Rows are points. Each copy is the shape, with its points in the same order, turned, moved and blurred by noise. Some copies are also mirrored. Which?

Shape:
| -38 | -33 |
| -37 | -19 |
| -27 | -21 |
|  -8 |   4 |
|  69 |  46 |
|  29 |   7 |
|  22 |  51 |
Copy 1 (7 x 2):
| -41 | -19 |
| -41 |  -6 |
| -31 |  -7 |
| -14 |  18 |
|  57 |  66 |
|  21 |  22 |
|  14 |  65 |
Copy 1 is: only turned
Copy 2:
| -50 |  14 |
| -45 |  22 |
| -35 |  13 |
|  -7 |  10 |
|  69 | -37 |
|  17 | -20 |
|  50 |   9 |
Copy 2 is: only turned
Copy 3 (7 x 2):
|  57 |  22 |
|  46 |  24 |
|  43 |  15 |
|  15 |  -1 |
| -42 | -66 |
|   5 | -35 |
| -36 | -20 |
Copy 3 is: mirrored
Copy 4, 7 rows:
| -52 |  27 |
| -39 |  27 |
| -33 |  14 |
|  -9 |   4 |
|  54 | -55 |
|   5 | -23 |
|  47 |  -9 |
Copy 4 is: only turned

Shape, 9 rows:
|  16 |  37 | -25 |
| -10 |   6 | -54 |
| -25 |  -5 |  17 |
|   5 |  13 |  26 |
|  74 | -58 |  40 |
|  23 | -45 | -23 |
|  -1 |  42 |   9 |
|  35 | -36 |  -5 |
|  22 | -48 | -57 |
Copy 1:
|  25 | -24 | -57 |
| -20 | -26 | -59 |
|   1 |  29 |  -8 |
|  34 |  21 |  -9 |
|  31 | -42 |  75 |
| -16 | -35 |   8 |
|  43 |  16 | -40 |
|   3 | -33 |  19 |
| -40 | -61 |  -8 |
Copy 1 is: only turned
Copy 2:
| -36 |  40 | -21 |
| -27 |   0 | -36 |
|  13 |   4 |  25 |
|   3 |  34 |  18 |
|  83 |  73 | -32 |
|  37 |   9 | -36 |
| -24 |  39 |  19 |
|  35 |  34 | -38 |
|  20 |   0 | -65 |
Copy 2 is: only turned

Shape, 6 rows:
|  10 | -37 | -26 |
| -14 | -47 |  32 |
|   4 |   9 |  29 |
|  56 | -33 |  32 |
| -50 |  46 | -59 |
|  20 |  32 |  -1 |
Copy 1 (6 x 3):
|  12 |  23 | -49 |
|   3 | -36 | -32 |
|  10 |  -7 |  21 |
|  64 | -17 | -16 |
| -67 |  67 |  -1 |
|  12 |  34 |  21 |
Copy 1 is: only turned
Copy 2 (6 x 3):
|  17 |  14 | -46 |
|   4 | -34 | -13 |
|  16 |   2 |  27 |
|  70 | -11 |  -7 |
| -65 |  76 | -10 |
|  15 |  42 |  23 |
Copy 2 is: only turned

Shape, 10 rows:
|  79 |  21 |   8 |  16 |
|  70 |   5 |  10 |   5 |
|  32 |  24 |  -5 | -18 |
|   0 | -54 |  -3 |   3 |
|  26 |  11 | -18 |  38 |
| -39 | -23 | -15 | -28 |
|   1 |  -5 | -10 |  27 |
| -36 |   0 |   4 |  35 |
| -23 | -53 | -13 | -64 |
| -34 |  -3 | -51 |  81 |
Copy 1, 10 rows:
|  29 |  13 |  82 |   5 |
|  29 |   1 |  65 |   8 |
|  33 |   7 |  23 |  -2 |
| -24 | -53 |  20 |  21 |
|  -7 |  20 |  42 |  34 |
| -16 | -39 | -37 |  10 |
| -28 |   0 |  26 |  26 |
| -57 |  10 |  -2 |  14 |
|   4 | -73 | -32 |  -3 |
| -71 |  26 |   9 |  87 |
Copy 1 is: only turned
Copy 2:
|  -7 | -66 | -18 |  48 |
| -14 | -64 | -13 |  30 |
|  -4 | -31 | -27 |  13 |
|  10 | -44 |  45 | -34 |
|  21 | -29 |  22 |  37 |
|  14 |   9 |  14 | -54 |
|  12 | -14 |  29 |  15 |
|  -8 |  13 |  50 |   6 |
|  15 | -30 |  -3 | -88 |
|  56 |  16 |  75 |  40 |
Copy 2 is: mirrored

Shape, 8 rows:
| -39 |  15 |  19 |  -7 |
| -17 | -43 | -72 |  -8 |
| -54 | -14 |   6 | -50 |
| -28 | -59 | -19 |  72 |
| -41 | -16 |  20 | -36 |
|  -8 |  32 |  -2 |  21 |
|   2 |  -9 |  -1 |  59 |
|  11 |  24 |  31 |  -5 |
Copy 1:
|  -23 |  -10 |  -35 |   36 |
|  -14 |  -70 |  -16 |  -56 |
|  -52 |   -3 |  -43 |    0 |
|  -21 | -117 |   15 |   22 |
|  -53 |   -5 |  -24 |   13 |
|   27 |  -27 |  -23 |   35 |
|   10 |  -71 |   15 |   39 |
|    6 |   10 |    3 |   36 |
Copy 1 is: only turned
Copy 2, 8 rows:
|   -3 |   32 |   23 |  -15 |
|  -37 |   17 |  -52 |   57 |
|   19 |   39 |  -28 |  -21 |
| -108 |   14 |  -11 |    6 |
|    8 |   27 |  -16 |  -27 |
|  -18 |   14 |   45 |   21 |
|  -71 |   -8 |   32 |   15 |
|    6 |  -20 |   39 |   -7 |
Copy 2 is: only turned
Copy 3, 8 rows:
|  25 |  24 |   2 | -44 |
| -64 |   2 | -55 | -15 |
|  -6 |   6 |  -8 | -89 |
| -58 |  52 |  12 |  22 |
|  -3 |  -1 |  -1 | -65 |
|  35 |  24 | -20 |  -4 |
|  -1 |  34 |   8 |  28 |
|  52 |  -6 |   3 | -16 |
Copy 3 is: only turned
Copy 4:
| -19 |  18 | -33 | -25 |
|   2 |  16 |  75 | -40 |
|  15 |   5 | -17 | -62 |
| -89 | -13 |  53 | -23 |
|   5 |  -8 | -23 | -46 |
| -25 |  26 | -13 |  15 |
| -66 |  -3 |  19 |  12 |
|   5 |   0 | -38 |  23 |
Copy 4 is: mirrored

Shape:
| -39 |   2 | -34 |  -1 |  54 |   1 |
|  35 |  59 |  -6 |  -9 |  16 |  53 |
| -43 |  16 |  50 |  -5 |  -9 |  23 |
| -33 |  12 |  -5 |  38 |  26 |  11 |
|  24 |  53 |  46 | -24 |  49 |  39 |
|  39 |  96 |  50 |   0 | -50 | -17 |
|  25 |   1 |   7 | -23 | -60 | -36 |
| -15 | -10 |  31 |  30 |  -9 | -11 |
| -49 |  35 | -34 |  45 |   9 |   3 |
Copy 1, 9 rows:
|  29 |  37 | -12 |  11 |  35 | -37 |
|  -4 |  42 | -18 |  23 | -27 |  55 |
|  49 | -41 |   4 |  17 |   0 |  20 |
|  29 |   3 | -23 |  47 |  19 | -16 |
|  25 |  32 |  25 |  20 |  12 |  77 |
| -35 | -27 |  58 |  69 | -57 |  53 |
| -58 | -58 |  19 |   3 | -12 |  -2 |
|   9 | -50 |  -6 |  43 |  29 |  -2 |
|  32 |  13 | -28 |  60 |  -9 | -42 |
Copy 1 is: mirrored
Copy 2, 9 rows:
| -34 | -21 | -12 |  27 |  62 |   0 |
|  42 |  60 |  15 |  22 |  32 |  23 |
| -14 |  -8 |  57 |  17 | -18 |   5 |
| -43 |   3 |  15 |   8 |  35 |  30 |
|  50 |  25 |  64 |   8 |  51 |   2 |
|  22 |  84 |  46 | -52 | -31 | -27 |
|  16 |   2 | -24 | -47 | -49 | -20 |
| -28 | -18 |  24 | -31 |  -8 |  25 |
| -70 |  26 |  -4 |  15 |  30 |  17 |
Copy 2 is: mirrored
Copy 3, 9 rows:
| -70 |  20 | -23 |  26 | -17 |   0 |
|  -8 |  51 |  -6 | -52 |  23 |  31 |
| -43 |   0 |  68 |  -4 | -22 |  29 |
| -40 |  14 |  -1 |  27 | -40 |  30 |
| -24 |  54 |  29 | -19 |  48 |  46 |
|  42 |  72 |  82 | -37 |  -1 |  -3 |
|  19 |  -9 |  48 |  -9 |  -9 | -57 |
| -10 | -12 |  38 |  30 | -25 |  12 |
| -38 |  32 |  -7 |  12 | -75 |  16 |
Copy 3 is: only turned

Shape, 10 rows:
| -79 |  -3 |  19 |  12 |  45 | -32 |
| -27 | -33 |  27 | -32 |  -8 |  82 |
|  33 |  10 | -27 | -29 | -17 | -10 |
|  38 |   0 | -21 |  27 |  10 | -24 |
|  45 | -82 | -21 |  30 | -31 | -12 |
|  37 |  20 |  28 |  -8 |  12 | -12 |
| -24 |   6 |  29 |  22 |  -1 | -15 |
|  47 |  28 |  -6 | -10 | -35 | -19 |
| -78 | -13 | -31 |  31 |  -9 |  38 |
|  -3 | -82 |   2 |  30 | -21 | -34 |
Copy 1, 10 rows:
| -39 |  -3 |  28 | -67 |  -9 |  22 |
|  91 |  29 |  12 | -20 |   2 |  21 |
|  10 |   7 |  -9 |  41 |  -3 | -52 |
| -18 | -21 |   0 |  28 |  38 | -38 |
|  32 | -39 |  66 |  54 |  51 | -31 |
|  -7 |  33 | -10 |   0 |  41 | -47 |
| -20 |  21 |  18 |  -9 |  25 |  10 |
| -10 |  33 |  -8 |  55 |  22 | -45 |
|  19 | -29 |  14 |  -1 | -24 |  69 |
|   7 | -28 |  93 |  19 |  36 | -13 |
Copy 1 is: only turned
Copy 2 (10 x 6):
|  -2 |  60 | -61 | -23 | -16 |   5 |
|  30 |  57 |  59 |  47 |  26 | -13 |
|   2 | -47 |  26 | -13 |  20 |   5 |
| -49 | -39 |  -5 |   0 |   9 |  -6 |
| -13 | -64 |  -7 |  70 |  15 | -49 |
| -31 | -12 |  29 | -31 |   2 | -28 |
| -16 |  16 |  -6 |  -7 | -29 |  -7 |
| -13 | -57 |  44 | -27 | -10 |   0 |
|   8 |  41 | -12 |  56 | -10 |  54 |
|   3 | -32 | -45 |  57 | -17 | -46 |
Copy 2 is: mirrored
Copy 3:
|  -4 | -42 | -59 |  30 | -36 |  19 |
|   2 | -50 |  61 |  38 |  43 |  40 |
| -18 |  19 |  34 | -40 |  22 | -32 |
| -33 |  -2 |  26 | -12 | -34 | -52 |
| -25 | -78 |  70 | -56 | -22 | -60 |
| -62 |  16 |  27 | -10 | -11 |  -5 |
| -18 | -27 |  -4 |  -7 | -33 |  27 |
| -29 |  33 |  43 | -46 |  -6 | -12 |
|  65 | -54 |  14 |  31 | -22 |   8 |
| -23 | -95 |  18 | -47 | -31 | -25 |
Copy 3 is: only turned

Shape (12 x 8):
| -11 |  22 |   7 | -30 |  53 | -32 |  -3 |   2 |
|  -7 |  12 |   9 | -30 |   0 | -37 | -16 | -45 |
| -13 | -39 |  47 | -56 |  19 |  41 |  14 |  -7 |
|  17 |  41 |   1 | -23 |  -7 | -59 |  42 |  10 |
|  45 | -45 |  75 | -15 |  40 |  37 |  -6 |   3 |
| -24 | -30 |  63 | -35 |  53 |  15 |  25 | -22 |
| -17 | -82 |  64 |  18 |  55 |  27 |  21 |   4 |
|   3 | -64 |  29 |  -5 |  36 |  77 |  28 |  12 |
| -19 |   8 |  12 | -11 | -10 | -18 | -23 |  11 |
|  16 |  75 |  22 |  30 | -48 | -10 |  33 | -34 |
|  21 |  67 | -41 |  -8 |  -2 | -49 |   7 | -54 |
|  19 | -13 |   4 | -19 | -12 | -49 |  27 | -23 |
Copy 1:
| -25 |  -8 |  -9 |  13 |  34 | -11 |  49 |  -1 |
|   5 | -40 |  -8 |  -9 |  31 |   0 |  -3 | -21 |
|  62 | -15 |  58 |   0 |  22 | -25 |  56 | -16 |
| -57 | -17 |  18 | -23 |  48 |   3 |   1 |  40 |
|  61 | -19 |  54 |  64 |  17 |  -9 |  42 |  11 |
|  23 | -40 |  50 |  14 |   5 | -43 |  73 |  -4 |
|  62 | -28 |  33 |  45 | -36 | -52 |  73 |  43 |
|  76 |  27 |  73 |  26 | -22 | -14 |  72 |  28 |
|   7 |   5 | -10 |  11 |  20 | -28 |   2 |   4 |
| -57 |  -2 |  48 |  -1 | -12 | -15 | -75 |  -4 |
| -68 | -26 |  -3 | -16 |  10 |  44 | -26 | -19 |
|  -2 | -54 |  10 | -27 |  21 |  16 |  -7 |  29 |
Copy 1 is: mirrored
Copy 2, 12 rows:
| -13 |  35 | -25 |  13 | -38 |  15 | -18 |  41 |
|  -1 |   2 | -35 |   0 | -69 | -13 | -39 |   2 |
|  38 | -33 |  17 | -18 | -45 |  20 | -22 |  74 |
|   5 |  35 | -58 | -30 |  -9 |  18 |  11 |  -9 |
|  50 | -16 |  34 |   0 |  21 | -11 | -59 |  72 |
|  19 |   4 |  25 | -39 | -45 |  18 | -51 |  72 |
|   1 |  -7 |  74 | -40 |  -2 | -20 | -41 |  77 |
|  10 | -54 |  76 | -14 |   5 |  18 | -16 |  68 |
|  18 |  12 | -13 |  15 | -38 | -24 |  12 |  17 |
|  50 |  26 | -17 |  -4 | -20 |  33 |  -9 | -80 |
| -28 |  18 | -62 |  24 | -36 |  33 | -31 | -57 |
|   2 |  -9 | -51 | -44 | -19 |  -9 | -19 |  -9 |
Copy 2 is: only turned

Shape, 14 rows:
|   -8 |   47 |    9 |  -15 |   19 |  -15 |   27 |    0 |
|  -57 |   40 |    9 |  -22 |   -4 |   28 |    2 |    5 |
|  -19 |    2 |   23 |   68 |  -22 |  -16 |  -89 |    6 |
|  -27 |   26 |   15 |   29 |   33 |   24 |   15 |   -2 |
|  -64 |  -32 |   -4 |   -7 |    3 |  -18 |   25 |  -23 |
|   -9 |  -24 |   31 |   37 |  -19 |   20 |   27 |  -19 |
|  -11 |   45 |   17 |   20 |   11 |    2 |   18 |   -3 |
|  -45 |   34 |  -45 |  -25 |  -13 |  -16 |    3 |   -6 |
|   -1 |  -77 |   30 |   -8 |  -27 |   -2 |  -62 |   58 |
|    3 |   28 |   18 |  -30 |  -28 |   -2 | -115 |  -10 |
|  -16 |   39 |   12 |  100 |  -27 |   28 |   23 |  -11 |
|   -1 |   32 |  -35 |  -24 |   44 |   44 |   27 |  -17 |
|   11 |  -57 |   32 |   19 |  -23 |   -3 |  -10 |   72 |
|   -1 |   15 |   28 |   12 |   12 |  -17 |  -58 |   85 |
Copy 1:
|  20 |  22 | -10 | -22 |  14 | -30 |  -2 |   3 |
|  20 |   9 | -30 | -18 |  41 |   7 | -49 |  -1 |
|   8 | -41 |   8 |  56 | -63 |   2 | -75 |  30 |
| -26 |  -8 | -14 |   3 |  24 | -34 | -18 |   5 |
|  32 | -11 |  21 |  32 |  47 |   8 |   3 | -18 |
| -30 |  23 |  41 |  44 |  15 |  -1 | -22 | -22 |
|  -5 |  22 | -14 |  -1 |   3 | -32 | -21 |  10 |
|  51 |   8 | -37 |  -2 |  15 |  21 |   6 |   3 |
|  16 | -40 |  99 |   2 | -28 |  58 | -59 |  24 |
|  57 | -16 | -11 | -20 | -83 |  26 | -91 |  -7 |
| -56 |  36 | -26 |  70 |  -3 | -19 | -31 |  34 |
| -17 |  10 | -39 | -49 |  19 |   1 |  23 | -28 |
| -18 |  -5 |  98 |   3 | -15 |  28 | -29 |  42 |
|   9 | -38 |  38 | -35 | -33 |  -5 | -52 |  76 |
Copy 1 is: mirrored
Copy 2 (14 x 8):
|   23 |   47 |    1 |    7 |  -10 |  -32 |  -17 |    7 |
|    0 |   33 |    2 |   -1 |  -65 |  -41 |   14 |   -5 |
|  -17 |   -1 |  -17 |   95 |  -72 |   36 |   -6 |   56 |
|   16 |   39 |   -8 |   -4 |  -30 |  -12 |   29 |   48 |
|   10 |   37 |   26 |   27 |  -18 |   11 |   51 |  -32 |
|   -9 |   10 |   53 |   15 |  -18 |   15 |   27 |   43 |
|   21 |   43 |    6 |    2 |  -27 |  -13 |  -12 |   36 |
|   23 |   27 |  -16 |    1 |  -46 |    2 |   -9 |  -48 |
| -100 |  -34 |   -4 |   78 |  -10 |    1 |   18 |    7 |
|   -4 |  -47 |  -27 |   96 |  -75 |  -41 |  -38 |    6 |
|   18 |   35 |   31 |  -10 |  -62 |   48 |   -6 |   83 |
|   41 |    1 |  -29 |  -39 |   -6 |  -38 |   19 |    6 |
|  -94 |    5 |   11 |   37 |    8 |   18 |    2 |   33 |
|  -73 |   32 |  -55 |   57 |  -28 |  -18 |  -25 |   41 |
Copy 2 is: mirrored

Shape, 12 rows:
|   -8 |   12 |   23 |   35 |  -27 |    3 |   -1 |  -30 |  -28 |
|   28 |   15 |   -9 |   18 |   19 |    0 |   16 |  -19 |  -25 |
|    3 |   11 |   16 |  -24 |  -28 |   -7 |   -3 |  -12 |   21 |
|    0 |    4 |   36 |   13 |   25 |   12 |   17 |  -13 |   34 |
|  -12 |   53 |    2 |   17 |   21 |   -8 |   14 |   -9 |   27 |
|   -7 |   11 |   -7 |   22 |   10 |   80 |  -23 |   10 |   28 |
|  -15 |   20 |  -19 |   13 |   11 |   -3 |   -2 |  -22 |   22 |
|  -22 |   -4 |   -7 |    4 |   26 |    5 |   -3 |  -16 |   -4 |
|   -2 |    4 |   36 |  -22 |  -95 |   -8 |   15 |   39 | -108 |
|    7 |    2 |   -9 |   42 |    7 |   -9 |  -10 |   11 |   19 |
|    7 |   10 |  -14 |   15 |   -4 |   24 |   18 |  -22 |   29 |
|   23 |   37 |   -8 |    8 |    2 |   24 |  -78 |    8 |   -4 |
Copy 1 (12 x 9):
| -35 |  17 |  37 |  19 |   2 |  40 |   6 | -35 | -11 |
|   9 |  19 |  43 |  10 | -21 |  -4 |  13 |  -3 |  -9 |
| -18 |   2 |   5 | -26 |  19 |  39 |  20 |   7 |  15 |
| -34 | -24 |  32 | -34 |   0 |   3 |  21 |   2 | -35 |
|   4 |  17 |  34 | -54 |   4 |  11 |  31 | -23 | -32 |
|   4 | -27 |  10 |   6 |  65 | -19 |  13 | -25 | -47 |
|   5 |   0 |  19 | -36 |   4 |   3 |   9 | -33 |  -4 |
| -11 |  -4 |  -3 | -10 | -13 |  -6 |  12 | -27 | -21 |
| -18 |  60 | -20 |  87 |  -7 | 121 |  11 |  21 |  -7 |
|  -5 |  13 |  22 | -24 |  11 |   1 | -29 | -11 | -29 |
|  10 | -28 |  35 | -18 |  16 |  10 |   8 | -16 |  -9 |
| -13 |  51 |   4 |   3 |  66 | -24 |   6 | -10 |  -2 |
Copy 1 is: mirrored
Copy 2, 12 rows:
|  -4 |  10 | -30 | -25 |  -9 | -38 | -23 | -10 |  22 |
|  24 |  -6 |  18 | -29 |   1 | -26 |  -7 |  17 |  -3 |
| -30 | -27 | -27 | -28 |  -6 |  20 |   9 | -18 |  -6 |
|  20 |  -2 |  10 | -34 |  20 |  26 |  -5 | -41 |   2 |
|  33 | -20 |  -4 | -30 |  -9 |  32 |  24 |  -5 |  33 |
| -26 |  22 |  57 | -40 | -34 |  22 |  15 | -41 |  21 |
|  20 |  -7 | -11 | -21 | -33 |  11 |  14 |  -6 |   1 |
|  16 |  10 |   4 |  -1 |  -9 |  -5 |  24 | -22 | -15 |
| -98 |  20 | -54 |   3 |  55 | -67 |  -3 |  54 |  29 |
|  11 |   0 |  19 |  11 | -19 |  22 | -19 |   2 |  17 |
|   5 |  -1 |  16 | -54 | -18 |  19 |  -2 |  -9 |  -4 |
| -25 | -37 |  44 |   3 | -48 | -26 |  21 | -23 |  38 |
Copy 2 is: mirrored
Copy 3 (12 x 9):
|   7 |  26 |   6 |  15 |  52 |   2 |   8 |  -8 |  -8 |
|   9 |  -2 |  -9 | -28 |  21 | -21 |  18 | -20 |  17 |
| -25 | -24 |  -6 |  13 |   7 |  29 |  -5 |   7 | -13 |
|  -4 |  -3 |   8 |   2 |   4 |   0 | -18 |  30 |  45 |
| -10 |   7 |  26 | -24 |  -1 |  10 | -36 | -14 |  23 |
|  54 |   6 |   5 | -31 |  -4 |  47 |   0 |  54 |   8 |
|  10 | -18 |  13 | -25 |  20 |   8 | -31 |   1 |   0 |
|  12 |  -6 |  -8 | -20 |  22 | -19 | -26 |  23 |  -7 |
| -25 |  66 | -45 |  51 |   0 | -10 |  67 | -30 | -92 |
|  31 | -19 |  37 |  -3 |   0 | -13 |   0 |   6 |   3 |
|  28 | -20 |  -9 |  -9 |  11 |  25 | -13 |  -5 |  24 |
|   4 | -10 |  40 | -55 |  21 |  28 |  37 |  32 | -33 |
Copy 3 is: only turned
Copy 4, 12 rows:
| -26 | -18 |   0 | -18 | -27 | -15 |   0 |  29 |  32 |
|   5 | -22 |  31 |  13 | -29 |  20 | -12 |  42 |   6 |
|  -2 |  -5 | -25 |  28 |  -2 | -14 |  20 |  11 | -10 |
|  -3 | -14 |  33 |  38 |  -2 |  -7 |   9 | -20 |  24 |
| -24 | -44 |  16 |  57 | -16 |  -8 | -22 |   7 |   5 |
| -50 |  34 |  46 |  17 | -32 | -10 | -14 | -28 | -27 |
| -34 | -24 |  11 |  33 |   4 |  14 | -16 |   9 |  -5 |
| -26 | -33 |  25 |   3 |  -1 |  22 |   2 |  -2 | -10 |
|  38 | -27 | -70 | -77 | -90 | -32 |  25 |  36 | -21 |
|  -7 | -13 |  26 |  11 |   8 | -15 | -43 |  11 |  -2 |
| -20 |   9 |   9 |  34 | -11 |  19 | -18 |   3 |   8 |
| -39 |   7 |  39 |  12 | -11 | -44 |  -3 |  47 | -59 |
Copy 4 is: mirrored
